Each row is a point. Each copy is the shape, with its points in the same order, turned, moved and blurred by noise. Is it also mirrored, or only turned?

Shape, 9 rows:
[[ -7   2  30]
 [  5   7 -17]
 [ 60   9 -14]
 [-10 -28 -18]
 [  0   0  -6]
 [ -1   0  -5]
 [ -9  -4  24]
 [ -6   3 -18]
 [ 24 -13  -8]]
Copy 1 (9 x 3):
[[ 29  -6   0]
 [-19   3  -9]
 [-31 -42 -39]
 [-20   0  29]
 [ -8   2  -5]
 [ -9   2   0]
 [ 24   5   0]
 [-15  11  -2]
 [-16 -23  -3]]
Copy 1 is: only turned
Copy 2, 9 rows:
[[ 12 -19  19]
 [-23   0  -1]
 [-45  35  34]
 [  2   9 -20]
 [-11  -1  -2]
 [ -8  -6   0]
 [ 19 -12  17]
 [-21  -8  -9]
 [-19  21  12]]
Copy 2 is: only turned
Copy 3, 9 rows:
[[ 23 -21   1]
 [-13   6   8]
 [  8  56 -20]
 [-27 -17 -12]
 [ -9  -5   5]
 [ -9  -6   8]
 [ 19 -25  -5]
 [-13   3  12]
 [ -5  10 -20]]
Copy 3 is: only turned

Shape:
[[ 16 -15  26   8  -4   2]
 [  7  11 -20 -16   0 -25]
 [-12  31  -9  37  13   4]
 [-14  25   0  31  -5  22]
 [ 23  12 -24   7   8 -24]
 [ 14  13 -33  -7 -17  22]
 [-10 -17 -14 -11 -44 -34]
 [-21  -4   5  11  -6  22]
 [ 24 -32  12  19  21  -4]]
Copy 1, 9 rows:
[[ 23 -10  -4 -16 -16  16]
 [  8  26   2   3  19 -17]
 [-34  31  -8 -20  -4  23]
 [-30  10 -10 -33   5  28]
 [ 12  39  -7  10   9   1]
 [ -3   6 -32 -11  40   5]
 [ 23  -2  37   0  44   3]
 [-19 -17  -2 -19   1  17]
 [ 20  -3  -9  15 -29  22]]
Copy 1 is: mirrored
Copy 2 (9 x 6):
[[ -8  10  34   5 -20 -21]
 [ 13  18 -22   1   6 -25]
 [ 13 -27 -12  28 -22   5]
 [ 21 -27  11  20 -16  14]
 [  0   9 -30  -5 -17 -20]
 [ 13  -4  -7 -24  11  11]
 [ 24  60   1   6   2   1]
 [  3  -7  24  23   2  10]
 [-39   8  15   8 -24 -20]]
Copy 2 is: only turned
Copy 3:
[[-19   5  41  -5  11  10]
 [  3 -17  -5 -10 -24  -5]
 [ 18  37  -4 -12   6 -28]
 [ 12  36  -1  16   8 -11]
 [ 14  -4  14 -24 -21 -21]
 [ 35 -10  10  30  -3 -12]
 [ -2   4  11  10 -50  37]
 [ 11  26   2  11  14  18]
 [  3   7  53 -28  15   3]]
Copy 3 is: mirrored

Shape:
[[-11  -9   9   1   2  -2  12  -1]
 [ -9  -1   6   3   5 -26  -2   3]
 [  5  -5   5  12   5  -4  12  10]
 [-14   3  -5   0   9  -9   4   4]
 [-10   5   4  12 -30   2  -1   7]
 [ -5  17  29   0  -4  -7  -3   9]
 [  3  12   5   4   6  -6  -1 -28]
 [ 12   1  21  20 -13   4   0  -2]
 [ -1  -6  -3 -11  -1  -5   0  -1]
 [ 60  21  -8   7   6  -2   2   1]
 [-14   2  -8   0   9   3   0   2]
 [ 12   6  -6   1  -1  -6  23   9]]
Copy 1, 12 rows:
[[ -3 -12  -4  10  -2   7 -13  -2]
 [  9 -15   7   3   5  -8 -13  14]
 [  7 -12   4  -5   7  10 -13 -10]
 [  4  -5  -4  -4  -6  -3 -15   9]
 [-20 -20  22  -9  -8  16  -3   5]
 [ 15 -26  13   6 -12  10   8   8]
 [  7  15  17  18  -4   1  -2   5]
 [  0 -13  23   6   8  23   5  -8]
 [ -5  -6   1   1  -3 -11  -4  -5]
 [ 29  16  36 -19   7  -2  10 -38]
 [ -2   1  -7  -7  -8   2  -8   7]
 [  9  -7  12 -10  -8   1 -20 -20]]
Copy 1 is: only turned
Copy 2:
[[ 10  10   6   7  -8  -9  14   1]
 [ 17  11   5  -1 -17  15   6  11]
 [  0  11 -11   9 -19  -3   7   2]
 [  6   4  13  -5 -17   2   3   7]
 [ 27  -8 -16 -11 -11  -7  15 -11]
 [ 18  17  -1  -6 -10  17  20 -18]
 [  5  12  -3  -6  20  10   6  12]
 [ 10   8 -28   6  -1   3  23  -8]
 [  8  -2   6   6  -5   3  -2  -3]
 [-24  13 -44   2   4  21 -24 -11]
 [  0  -4  11  -8 -11  -1   6   5]
 [  0  16 -12   1 -16  -7 -13  -4]]
Copy 2 is: mirrored
Copy 3 (12 x 8):
[[ 13   3  -9   5  -6   7 -15  -2]
 [ -2  -2  -1  -4 -27   3 -10 -15]
 [ 10  -9 -14   4  -7  -4   3  -4]
 [  3   8 -10  -1 -18  12   3  -8]
 [  1   4  16  22 -10   2  -2  16]
 [ 17   6  19   2 -12  -9  -6 -11]
 [ -9  -5   5   0  12  15  -2 -21]
 [  7 -14  11  17   4 -15  -4   1]
 [  0   1  -5 -13  -7  11  -4   7]
 [  4 -38   7 -16  15 -10  40  -4]
 [ -4  14 -12   0 -10   9   7  -5]
 [ 16 -18  -9   3 -12   9  14  -1]]
Copy 3 is: mirrored
